Each point is reached from the start by the listed moves, each made once or not at all, plus a little noise. Say if it took an odd or an even number of moves. Then give how often each move was made.
In the rows, 128 means zero.

Moves:
(1): [186 121 156 162]
(2): [136 225 150 101]
Start: [113 116 137 160]
Points:
[168 114 184 182] -> odd (1, 0)
[122 222 148 115] -> odd (0, 1)

Moves:
(1): [155 114 177 142 102  93 135 167  97 109]
(2): [126 186 157  76 135 120 131 140 117 112]
(3): [ 81 130 174 150 114 116 109 122 180 126]
(4): [126 169 102 177 113 154  98 119 124  88]
(5): [154 125 161 146 189 131 128 104 119 129]
(6): [134 110 165 110 108 173 115 151 132 145]
(7): [116 126 137 133 110 135 198 103 104 143]
(8): [ 89 125 131 140 162 123 158 184 135  89]
Start: [197 111 172 122 149 179 175  82  88  98]
Points:
[122 153 238 222 197 199 234  72 109  27] -> odd (0, 0, 1, 1, 1, 0, 1, 1)
[202 204 219 143 183 209 227  41  46  59] -> even (0, 1, 0, 1, 1, 0, 1, 0)

Moves:
(1): [173 137 109 166 137 130 131 115 145 150 140 139 136 131 140]
(2): [127 160 157 138 116 130 109 132 124 148 126 127 122 122 126]
(3): [145 108 160 125 132 127 119 139 133 140 104 142 129 133 130]
(4): [107 113 131 152 122 119 120 107 140 118 125 151 129 150 127]
(5): [123 135 128 131 155 139 130 107 137 119 119 121 132 138 139]
(6): [125 121 133 134 142 178 149 143 122 126 134 140 112 143 124]
(7): [134 130 148 152 115 118 163 127 143 124 113 121 117  91 103]
(8): [122 134 124 145 154 123 114 166 133 114 134 116 136 141 122]
(9): [120 117 135 117 125 116 120 137 161 150 137 155 153 117 143]
(10): [108 114 119 145 129 146 129 148 127 178 135 107 126 135 123]
(11): [134 125 142 119 147 100 145 117 117 132 153 130 133 132 109]
(12): [120 114 117 113 143 123 113 125  99 143 125 168 124 121  98]
(13): [154 133 110 136 116 129 139 126 119 139 107 130 167 158  90]
(14): [119 147 123 111 119 100 142 133 133 147 116 134 117 160 150]
Start: [115  99 103 108 134 118 105 148 125  99 149 160 146 100 113]
Points:
[127  80 144 138 137 156  89 151  94 145 104 249 161 160  41] -> even (0, 1, 1, 1, 0, 1, 0, 0, 0, 0, 0, 1, 1, 0)
[ 95  70  88 170 146 125 130 122 121 153 103 186 175 125  25] -> even (0, 0, 0, 1, 1, 0, 1, 0, 0, 1, 0, 1, 1, 0)
[ 73 140 139 150 152  91 114 203 191 183 131 144 156 108 125] -> odd (0, 1, 0, 0, 1, 0, 1, 1, 1, 1, 0, 0, 0, 1)
[ 75 114 126 116 137 128  99 147 104 143 132 241 111 158  97] -> odd (0, 1, 0, 1, 0, 1, 0, 0, 0, 0, 0, 1, 0, 1)
[ 70 104 124 156 134 135 138 153 152 212 107 232 166 154  57] -> even (0, 1, 0, 1, 1, 1, 1, 0, 1, 1, 0, 1, 1, 1)
[185 126 162 181 113  47 150 119 155 176 107 209 175 155  67] -> even (1, 1, 1, 1, 0, 0, 1, 0, 0, 0, 1, 0, 1, 1)
[ 85  95 164 149 164  51  94 164 146 132 166 232 168  76  45] -> odd (0, 1, 0, 1, 0, 0, 1, 1, 1, 0, 1, 1, 0, 0)
[128 128 157 125 145  68 112 113 134 148 105 196 178 197  88] -> odd (0, 1, 1, 1, 1, 0, 0, 0, 0, 0, 1, 0, 1, 1)

Moves:
(1): [150 133 139 144 129 121 142 113 136 131 136 155 116 113 108 128 121 130
 135 136 139 134 101 144 113 113]
(2): [126 151 143 128 141 159 125 134 120 123 109 119 128 129 136 140 117 133
 123 123 107 118 124 141 124 127]
(3): [120 115 148 139 127 130 125 136 131 132 140 120 137 118 129 114 126 140
 135 136 113 119 113 132 131 131]
(4): [142 140 107 136 131 124 121 114 122 133 123 113 121 108 125 129 115 158
 118 120 100 138 141 118 121 146]
(5): [130 120 131 132 161 123 122 117 125 125 125 133 128 126 140 116 134 114
 113 138 131 124 134 122 127 136]
(6): [128 131 120 122 132 152 119 119 112 118 130 140 138 119 117 135 150 126
 115 129 126 139 130 138 129 146]
(7): [125 138 126 135 123 121 159 135 136 120 110 128 137 141 125 135 141 126
 125 129 121 119 121 129 129 133]
(8): [147 128 129 134 136 121 128 148 120 114 116 136 115 125 129 118 119 124
 132 109 126 119 123 118 138 121]
(9): [141 127 133 140 126 139 131 139 152 142 119 116 133 135 117 124 109 112
 133 110 128 128 133 143 131 134]
(10): [114 141 143 132 132 124 140 128 125 147 125 138 134 132 128 129 133 124
 131 117 125 121 137 129 132 133]
(11): [108 137 115 133 132 113 123 153 138 137 161 121 127 124 143 127 143 113
 120 118 132 138 118 115 116 119]
(12): [107 134 108 160 133 135 130 137 136 138 108 150 145  99 147 137 104 110
 144 139 128 106 115 125 137 119]
(13): [137 140 133 125 123 123 113 107 123 121 127 121 162 144 135 121 137 138
 102 117 123 126 147 150 129 107]
(14): [132 116 117 146 147 140 133 119 123 122 131 132 127 151 126 135 122 134
 149 121 127 121 111 112 132 141]
(15): [132 137 126 132 121 124 121 131 129 114 131 134 124 132 145 127 114 141
 116 136 145 138 133 127 128 148]
(16): [138 115 126 126 141 129 110 133 119 119 132 129 125 128 138 155 140 122
 136 131 120 132 132 134 132 121]
(17): [120 119 136 139 129 130 122 121 138 120  99 127 121 127 134 131 158 125
 139 123 138 112 129 120 110 123]
(18): [133 141 122  94 146 147 149 137 132 131 109 136 153 120 130 127 126 162
 145 136 144 125 129 135 129 131]
(19): [116 125 133 134 130 141 140 126 122 129 135 104 136 104 136 118 137 120
 152 119 151 124 130 130 129 119]
(20): [157 130 114 144 124 140 116 146 114 135 136 124 131 141 122 131 138 129
 131 151 134 109 133 114 117 120]
(21): [127 127 139 130 135 136 125 123 125 120 118 127 138 116 107 154 127 130
 119 127 156 111 131 113 131 124]
(22): [129 129 140 132 127 110 118 131 127 113 123 127 141 139 102 125 131 116
 142 133 133 139 125 113 124 120]
(23): [128 144 127 124 139 117 128 131 121 116 133 123 117 131 108 121 122 133
 137 119 127 104 143 158 123 148]
(24): [117 127 133 149 129 121 130 147 119 145 100 116 126 131 122 125 126 151
 137 125 146 128 111 156 135 129]
Start: [115 133 151 128 128 159 127 104 135 117 140 145 143 123 132 111 119 115
 128 128 126 117 116 113 138 137]
Points:
[179 127 163 191 197 161  83  64  87  51 153 153 180  94 126  96 128 142
 139 118 121 133 103 113 133 148] -> even (1, 0, 1, 1, 1, 1, 0, 1, 0, 0, 0, 0, 1, 1, 1, 1, 0, 0, 1, 0, 0, 1, 0, 0)
[ 72 220 136 178 198 192 171 145 138 111 102 151 194  89 148 148  73 182
 153 113 116  40  95 112 137 200] -> even (0, 1, 1, 1, 0, 0, 1, 0, 0, 1, 1, 1, 0, 1, 1, 0, 0, 1, 0, 0, 1, 0, 1, 0)
[155 146 138 181 174 187 117 165 142 122  75 119 196 158 118 124 146 151
 157  83 199  55 102 110 125 105] -> even (0, 0, 0, 0, 0, 0, 0, 1, 1, 0, 1, 0, 1, 1, 0, 0, 1, 1, 0, 1, 1, 0, 0, 1)
[130 135 174 120 203 190 136  76 127 112 100 207 162  94 131 135 186 121
 146 142 154 109 113 138 117 143] -> odd (1, 0, 0, 0, 1, 1, 0, 0, 0, 1, 0, 0, 0, 0, 0, 1, 1, 1, 0, 0, 0, 0, 0, 0)
[118 138 197 201 194 161 157 162 155 105  93 121 165  94  60  91 120 140
 239  76 223  55  51 139 118 126] -> odd (1, 0, 1, 0, 0, 0, 0, 1, 1, 0, 1, 0, 0, 1, 0, 0, 1, 1, 1, 0, 1, 1, 1, 1)
[154 169 153 235 148 192 129 155 121 141  77 201 163  83  95 136  81 109
 140 126 199  70  84 137 151 144] -> even (1, 0, 0, 0, 0, 1, 0, 1, 1, 1, 0, 1, 0, 0, 1, 0, 0, 0, 0, 1, 1, 0, 0, 1)
[104 142 190 189 212 153 154 126 169 142  77 164 180 129  82 122 139 116
 182 105 218  90  68 109 107 133] -> odd (1, 0, 0, 0, 1, 0, 0, 0, 1, 1, 1, 0, 0, 1, 0, 0, 1, 1, 0, 0, 1, 1, 0, 1)
[139 162 177 217 183 184 102 110 100 105  71  91 201 105 111 129 176 154
 118 104 160  41 169 176 126 186] -> even (0, 0, 1, 1, 1, 1, 1, 0, 1, 1, 0, 0, 1, 0, 1, 1, 1, 0, 1, 1, 1, 0, 1, 1)
[114 182 175 147 187 239 162 117 134  49  49 124 201 132  82 149 134 135
 184  97 195  58 121 137 121 195] -> even (0, 1, 0, 0, 0, 1, 1, 0, 1, 0, 0, 0, 0, 1, 1, 0, 1, 1, 1, 0, 1, 1, 1, 0)
[142 167 137 233 170 184  96 132 132 125 185 186 197 126 132 132 116 103
 147 126 128  67  99 171 124 154] -> odd (1, 0, 1, 0, 0, 1, 0, 0, 1, 1, 1, 1, 1, 1, 1, 1, 0, 0, 0, 1, 0, 0, 1, 0)
[118 170 153 232 210 173 164 155 104 130 104 179 249 100 125  81 158 124
 188 137 180  60  48 126 140 107] -> even (1, 0, 1, 0, 1, 1, 1, 1, 0, 1, 1, 1, 1, 1, 0, 0, 0, 1, 1, 1, 0, 1, 0, 1)
[158 173 196 135 219 211 105  98 135  53  69 175 169 102  79 157 131 121
 145 133 182  84 124 165 102 172] -> even (1, 1, 0, 0, 1, 1, 0, 0, 1, 0, 0, 0, 0, 0, 1, 1, 1, 1, 0, 0, 1, 1, 1, 0)

Moves:
(1): [143  93 136 118 128 119 135 117 131 129 122 121 117 109 137 134 129 116
 113 116 131 113 144 102]
(2): [123 154 131 115 127 142 116 118 114 136 128 133 126 126 133 121 131 126
 119 113 120 136 102 101]
(3): [123 138 143 127 112 121 144 124 142 138 118 123 111 128 143 129 125 133
 135 133 118 136 127 129]
(4): [119 124 118 137 113 110 114 127 141 137 107 127 129 141 119 152 112 126
 117 144 130 110 114 119]
(5): [114 100 127 143 148 140 145 137 133 118 149 144 143 129 166 123 125 146
 141 149  94 148 127 116]
(6): [131 114 122 115 119 155 119 134 124 115 103 144 112 128 159 131 139 138
 115 105 121 126 144 140]
(7): [141 135 122 128 107 119 147 141 135 133 137 145 125 139 126 115 125 124
 124 126 145 132 121 116]
(8): [138 115 137 117 119 131 114 137 125 152 126 111 146 116 133 110 119 130
 113 139 128 146 127 124]
(9): [157 120 142 134 146 132 117 143 153 134 158 131 129 139 130 122 129 122
 101 110 119 121 110 140]
(10): [145 120 124 146 144 129 150 143 108 152 138 116 128 123 147 131 132 113
 139 129 136 134 136 134]
(11): [138 130 121 144 122 131 121 121 136 130 148 130 123 124 131 151 149 128
 118 134 122 140 122 140]
(12): [120 138 128 127 116 116 161 142 127 126 123 162 143 112 126 133 130 146
 120 112 106 124 118 124]
(13): [104 125 131 116 127 131 149 127 105 106 121 124 156 121 130 149 117 120
 111 124 135 127 122 126]
(14): [152 144 152 115 122 145 133 136 131 152 118 153 121 147 126 141 126 152
 133 143 129 149 146 127]
(15): [150 131 108 127 133 116 124 114 138 144 116 134 144 138 136 135 128 148
 121 123 136 132 127 137]
(16): [132 140 161 122 141 108 116 157 128 123 136 116  99 127 124 150 106 135
 118 134 154 144 144 139]
(17): [128 141 133 143 128 121 123 140 134 106 132 121 140 132 133 119 144 119
 114 126 129 105 139 126]
(18): [113 110 122 142 143 129 146 117 129 136 122 129 111 115  98 138 143 150
 114 149 126 140 122 121]
(19): [136 144 130 149 132 139 124 128 137 121 114 134 129 117 129 129 132 117
 139 117 152 140 115 118]
(20): [142 132 109 105 148 125 128 151 135 145 112 132 123 139 130 133 151 105
 122 148 103 116 126 124]
(21): [147 136 144 150 141 132 120 117 139 125 125 156 114 120 130 118 117 123
 111 128 142 126 121 132]
(22): [115 117 130 128 127 123 113 110 123 142 124 135 132 152 109 107 129 120
 136 113 141 147 144 122]
(23): [129 142 121 139 131 141 127 132 137 122 118 129 128 116 107 122 108 126
 125 132 125 139 153 112]
(24): [148 133 126 134 127 120 137 123 114 112 126 128 126 133 113 127 153 129
 119 120 114 142 115 137]
Start: [137 127 151 111 141 139 135 156 119 135 153 120 148 125 138 125 137 137
 133 152 118 138 116 116]
Points:
[219 163 181 137 200 151 201 238 103 116 103 222 164 128 226 180 175 164
  71 144 106 187 133 134] -> odd (0, 0, 0, 0, 1, 1, 0, 0, 0, 1, 0, 1, 1, 1, 1, 1, 1, 0, 1, 1, 1, 0, 0, 1)
[207  78 151 142 139 126 188 156 121 165 118 186 166 142 140 207 205 173
  11 108 100 160 127 119] -> even (1, 0, 0, 1, 0, 1, 0, 0, 1, 1, 1, 1, 1, 1, 1, 0, 1, 1, 0, 0, 0, 1, 0, 1)
[117  73 125 147 177 110 180 205 122 198 130 143 190 136 147 119 166 141
 100 208  58 157 118  73] -> odd (0, 0, 0, 1, 1, 0, 0, 1, 0, 1, 0, 1, 0, 0, 0, 0, 1, 1, 0, 1, 0, 1, 0, 0)
[185 162 209  95 187 152 206 247 121 186 193 178 142 131 217 198 146 154
  82 171  46 205  88 112] -> odd (0, 1, 1, 0, 1, 0, 0, 0, 1, 1, 1, 1, 1, 1, 0, 1, 0, 0, 0, 1, 0, 0, 0, 0)
[225  89 211 116 213 119 153 211 119 195 186 166 145 113 179 100 154 112
  53 124  73 199  94  73] -> even (1, 1, 0, 0, 1, 0, 0, 1, 1, 1, 0, 1, 0, 0, 0, 1, 0, 0, 0, 1, 1, 1, 0, 1)
[172 141 136 103 101 109 158 138 103 165 107 169 187 202 102 152 130 159
  99 149 154 182 110 104] -> odd (0, 0, 0, 1, 0, 0, 1, 0, 0, 0, 0, 0, 1, 1, 1, 0, 0, 0, 0, 0, 0, 1, 0, 1)
[209 189 155 122  97 124 103 151 130 191 105 160 184 191 110 101 155 151
  86 133 165 195  89  66] -> even (0, 1, 0, 1, 0, 0, 1, 1, 0, 0, 0, 0, 0, 1, 1, 0, 1, 0, 1, 0, 0, 1, 0, 1)
[240 151 174 115 149 138 174 230 174 127  87 181 102 146 204 145 163 163
  87 160 105 196 175  78] -> odd (1, 0, 1, 0, 1, 1, 1, 0, 0, 0, 0, 0, 0, 1, 1, 1, 1, 0, 1, 1, 0, 0, 1, 1)
[221  84 167 128 193 137 170 175 203 192 166 157 132 147 190 171 203 179
  65 203  48 159 130  98] -> even (1, 0, 1, 0, 1, 0, 0, 0, 1, 0, 1, 0, 0, 1, 1, 0, 1, 1, 0, 1, 0, 0, 0, 0)
[217 139 165 110 110 181 167 171 128 117  92 182 110 119 138 128 155 144
 103 113 139 182 158  72] -> odd (1, 0, 0, 0, 0, 1, 1, 0, 0, 0, 0, 0, 0, 1, 0, 0, 0, 0, 1, 0, 0, 0, 1, 1)
[170 106 141  91 178 170 178 199 154 147  89 213 177 126 176 188 159 189
   7 153  28 130 122  41] -> even (1, 1, 0, 1, 1, 1, 0, 0, 1, 0, 0, 1, 1, 1, 1, 0, 1, 1, 0, 1, 0, 0, 1, 0)

Moves:
(1): [131 114 116 131 134 109 141 133 128 129 123 128 136 137 130 130 125 136
 119 120 133 121 118 134]
(2): [143 133 126 134 123 128 136 129 127 127 117 125 124 126 139 136 137 135
 123 113 131 131 136 124]
(3): [133 127 143 123 131 134 117 122 130 147 125 133 120 131 119 132 132 110
 131 126 130 147 132 136]
(4): [133 125 127 128 121 133 129 118 129 131 128 133 122 116 118 126 117 125
 135 130 135 132 126 125]
(5): [133 121 137 123 127 112 126 134 115 125 140 129 148 128 139 110 118 132
 142 128 137 112 124 122]
(6): [117 124 125 120 134 113 145 129 121 131 130 123 129 130 137 138 136 132
 128 115 114 119 121 127]
(7): [135 117 127 136 137 110 127 124 130 130 117 129 123 130 117 143 132 132
 102 137 130 138 137 138]
(8): [126 124 130 130 124 127 129 131 149 131 123 118 111 125 142 139 138 128
 108 123 125 125 130 129]
(9): [126 137 112 113 125 100 138 130 126 126 128 114 120 137 137 123 121 141
 112 133 131 130 109 128]
(10): [128 128 137 141 129 127 129 134 127 119 131 133 130 121 131 120 132 116
 137 118 121 125 120 129]
(11): [129 137 141 149 127 119 135 133 124 127 139 121 149 139 124 120 123 127
 141 114 136 106 134 118]
(12): [122 139 137 144 116 131 132 141 133 130 129 127 128 123 139 124 147 128
 141 139 127 122 119 128]
(13): [128 123 133 128 125 123 134 114 127 128 133 132 141 130 122 123 130 137
 117 119 135 130 127 133]
(14): [126 125 134 122 136 138 112 123 130 128 118 140 115 122 102 134 140 129
 126 124 148 143 153 125]
(15): [117 143 129 132 103 151 106 131 121 136 126 138 105 129 131 140 139 130
 118 128 127 115 135 115]
(16): [132 132 131 133 126 128 123 127 124 123 137 123 142 121 125 131 135 121
 130 123 133 118 116 129]
(17): [135 129 110 123 144 112 125 116 129 139 139 140 127 129 133 123 109 137
 130 130 128 139 119 148]
(18): [129 137 128 128 125 126 130 139 125 133 127 122 132 122 124 128 121 133
 124 126 127 121 128 128]
(19): [131 127 125 127 116 125 123 134 134 126 127 123 124 130 132 127 128 134
 147 134 112 133 121 132]
(20): [125 124 140 131 127 133 127 123 116 126 125 127 137 127 118 118 129 122
 134 119 140 114 135 142]
(21): [115 121 128 127 118 122 132 137 125 126 130 127 136 126 138 138 130 124
 113 124 132 126 138 129]
(22): [119 118 130 144 135 126 127 127 122 142 128 114 129 124 124 128 139 128
 116 119 128 136 127 125]
(23): [117 127 142 138 135 144 117 120 130 124 111 136 134 124 124 130 127 120
 125 118 146 131 139 133]
(24): [124 134 134 115 122 135 138 142 106 120 144 124 137 142 122 129 105 161
 130 137 144 127 126 128]
Start: [165 141 124 136 120 119 119 138 108 157 104 146 135 133 130 121 133 144
 125 134 137 115 138 125]
Points:
[156 124 184 161 108  99  98 164 108 172  87 150 135 107 118 126 171 115
 103 116 173 105 174 153] -> even (0, 0, 1, 0, 1, 0, 1, 1, 0, 1, 0, 1, 0, 1, 0, 0, 0, 1, 0, 1, 1, 0, 0, 0)
[131 150 117 162 108  86 119 153  63 169 128 131 174 162 139 133 106 188
  79 100 196  83 121 133] -> even (1, 0, 0, 0, 0, 0, 0, 0, 1, 0, 1, 0, 0, 0, 1, 1, 1, 0, 0, 0, 1, 1, 1, 1)
[161 141 165 177 112 117 128 138 122 202  88 128 110 118 123 147 189 134
 122  85 159 123 162 112] -> odd (0, 1, 1, 1, 0, 1, 0, 1, 0, 0, 1, 1, 0, 1, 0, 0, 0, 0, 0, 0, 0, 1, 0, 0)
[152 138 139 176  68 131  88 123 111 187 100 148 114  99 130 145 188 158
 101  93 173 112 155 148] -> odd (0, 1, 0, 1, 0, 0, 0, 1, 0, 0, 0, 1, 1, 1, 1, 1, 1, 0, 1, 1, 1, 1, 0, 0)
[158 137 153 194 121 110 110 131 112 175  99 132 149 112 119 101 114 136
 143  83 155  96 135 155] -> even (0, 0, 0, 1, 0, 0, 0, 1, 0, 1, 1, 0, 0, 0, 0, 0, 1, 1, 1, 1, 0, 1, 1, 0)
[153 124 118 144 113   7 179 164  82 157 126 114 175 166 145 129  99 212
  75  90 152  78 107 177] -> even (1, 0, 0, 0, 0, 1, 1, 1, 1, 1, 1, 0, 1, 0, 0, 0, 1, 1, 1, 1, 1, 0, 0, 1)
[173 135 146 179  99  70 106 117  93 207  85 138 140 117 136 131 150 163
  59  87 203 101 117 167] -> odd (1, 1, 1, 1, 1, 0, 1, 1, 1, 0, 0, 1, 1, 0, 1, 1, 1, 1, 0, 1, 0, 1, 1, 0)
[152 114 157 191 129  57 121 140  66 167 120 135 207 108 123 112 117 135
 139  76 162  72 128 157] -> even (0, 0, 0, 1, 1, 1, 1, 0, 0, 1, 1, 0, 0, 0, 0, 1, 1, 1, 1, 1, 1, 1, 1, 0)
[160 142 160 170  98  97  99 142  91 156 125 161 158 153 140 118 105 190
 114 112 169  85 142 143] -> odd (0, 0, 0, 0, 1, 0, 1, 1, 0, 1, 1, 0, 1, 0, 1, 0, 1, 0, 1, 0, 0, 0, 1, 1)
[143 133 158 162  79  47 133 160 100 187 101 145 133 130 132 144 165 154
  72  88 176  77 140 125] -> even (1, 0, 1, 1, 1, 1, 1, 1, 1, 1, 1, 1, 1, 1, 1, 0, 0, 1, 0, 0, 1, 0, 0, 0)
[145 182 164 185  94 136  89 151  95 199  73 137 112 130 113 138 178 143
 102  94 191 117 170 106] -> even (0, 1, 1, 0, 0, 0, 0, 0, 1, 0, 1, 1, 0, 1, 1, 0, 0, 1, 0, 0, 0, 1, 1, 0)

Moves:
(1): [112 137 132 124 122 104 133 120 114 120 123 125 136 133 119 121 139 131
 123 110 127 139 133 136 129]
(2): [122 113 137 126 122 119 121 110 124 127 126 134 137 160 115 128 139 141
 120 128 114 136 143 122 137]
(3): [130 117 130 107 130 120 142 128 131 148 155 131 113 133 116 131 120 129
 121 124 123 111 142 137 127]
(4): [142 126 125 117 138 124 122 116 119 130 125 124 120 116  79 143 121 116
 128 134 119 126 143 152 148]
(5): [123 146 117 114 121 120 126 145 129 124 132 115 119 134 113 142 144 144
 118 116 125 144 114 114 132]
(6): [133 136 141 130 131 132 122 139 138 154 134 109 126 114 127 120 123 139
 111 122 108 128  93 135 126]
(7): [131 130 115 120 119 161 122 149 140 130 138 119 123 105 147 117 111 153
 136 136 115 116 133 145 120]
(8): [115 121 128 116 124 134 107 123 121 155 112 119 132 115 124 132 122 140
 104 131 108 150 116 127 145]
(9): [124 155 122 123 135 122 117 134 127 125 137 115 124 119 138 113 141 127
 132 132 124 142 118 113 123]
(10): [125 122 122 141 126 122 134 126 129 135 128 138 129 129 138 127 134 133
 136 139 129 123 124 126 116]
(11): [136 119 128 127 130 128 124 130 113 144 107 111 138 124 127 118 132 145
 115 136 119 138 133 124 122]
(12): [120 131 141 138 140 125 140 113 139 124 125 127 110 124 127 125 111 116
 141 116 120 114 143 136 125]
(13): [135 137 131 126 123 123 138 124 117 142 147 126 119 129 126 137 124 120
 129 120 128 124 115 125 129]
(14): [143 123 128 142 115  99 159 131 119 145 118 131 145 150 139 126 124 123
  96 135 109 116 122 127 126]
(15): [127 141 109 122 131 125 110 149 131 136 140 132 133 144 137 115 116 131
 135 122 130 119 142 130 112]
(16): [121 152 130 124 136 122 129 113 135 117 138 108 147 122 130 126 131 130
 115 126 133 125 121 133 122]
(17): [124 136 120 123 135 151 122 126 128 128 115 129 124 121 137 117 137 129
 144 128 125 129 129 130 133]
(18): [136 130 132 106 134 123 118 127 126 111 103 129 141 119 118 124 122 142
 128 145 128 138 125 128 118]
(19): [122 128 128 135 129 130 136 131 126 136 133 131 149 116 118 131 129 122
 132 141 136 130 112 115 139]
(20): [117 131 130 128 126 136 131 109 115 123 135 116 121 106 136 122 118 128
 130 143 156 108 100 134 149]
(21): [142 122 130 137 117 131 120 114 119 116 106 150 122 125  95 137 141 124
 118 125 135 134 149 122 136]
(22): [113 123 152 126 120 137 125 113 117 109 113 121 138 129  97 151 147 113
 125 145 135 136 136 123 141]
(23): [148 144 128 124 130 115 114 136 142 134 129 123 123 119 119 143 135 125
 140 119 125 128 128 128 136]
(24): [123 140 149 158 142 129 136 132 129 125 137 141 120 128 149 140 146 128
 147 124 132 128 130 116 135]
Start: [109 135 133 113 115 133 139 119 112 132 130 121 142 118 102 112 145 116
 123 143 113 124 116 153 135]
Points:
[ 80 169 100  64 120 130 123 112  95 203 201  83 110  84  55 107 109 155
 121 158  80 103  95 159 173] -> odd (0, 1, 1, 1, 1, 0, 1, 1, 1, 1, 0, 1, 1, 0, 1, 0, 0, 0, 1, 1, 0, 0, 0, 0)
[146 180 103  91  99 133  88 113  91 223 125  94 126  80  70  98 140 150
  91 165  49 109  76 175 174] -> even (0, 1, 0, 1, 0, 1, 1, 1, 1, 1, 0, 0, 1, 1, 1, 0, 1, 0, 0, 1, 1, 0, 1, 0)
[ 70 237 131 119 155 141 115 118 113 197 164  72 146  41 104  80 139 142
 141 131  56 125  76 180 147] -> even (1, 0, 0, 1, 0, 1, 1, 1, 1, 1, 0, 1, 1, 0, 1, 1, 1, 0, 1, 0, 0, 0, 0, 1)
[ 91 153 161 103 111 152 138  41  73  95  85  70 146  50  11 124 142 122
 104 165 117 111 152 207 175] -> odd (1, 0, 0, 1, 0, 0, 1, 0, 0, 0, 1, 1, 0, 0, 0, 1, 0, 0, 0, 1, 1, 1, 0, 0)
[126 186 125  71 128  98 129  72  67 147 131 119 130  52   7 121 170 109
 147 163 133 118  98 164 179] -> even (1, 0, 1, 1, 0, 0, 0, 0, 1, 1, 0, 0, 1, 0, 0, 0, 1, 1, 1, 1, 1, 0, 1, 0)
[ 84 173 134 127 115 137 116 112  69 170 116 154 152 102  88 118 176 116
 131 123 113 153 121 132 172] -> even (1, 0, 0, 0, 0, 0, 0, 1, 0, 0, 0, 0, 1, 0, 1, 0, 1, 0, 1, 0, 1, 0, 0, 1)
[ 53 136 139  97  95 173  93 108  72 195  98  72 200  77  88  74 160 184
 100 184  80 141  73 161 171] -> even (1, 1, 0, 0, 0, 1, 1, 1, 0, 1, 1, 0, 0, 0, 1, 0, 1, 0, 1, 1, 0, 1, 0, 0)
[ 98 196 117  73 111 120 130 160 138 181 198  66 112  65  79  97 113 151
 133 111  99  83  75 183 154] -> even (1, 0, 1, 0, 1, 1, 1, 0, 0, 0, 0, 1, 0, 0, 1, 0, 0, 0, 1, 1, 0, 0, 1, 0)
[ 83 107 151  85 118  90 140  67  62 196  80 108 163 165  19 111 151 123
  70 157  38 126 184 192 160] -> even (1, 1, 1, 1, 0, 0, 0, 1, 0, 1, 1, 1, 0, 1, 1, 0, 1, 0, 0, 0, 0, 1, 0, 0)
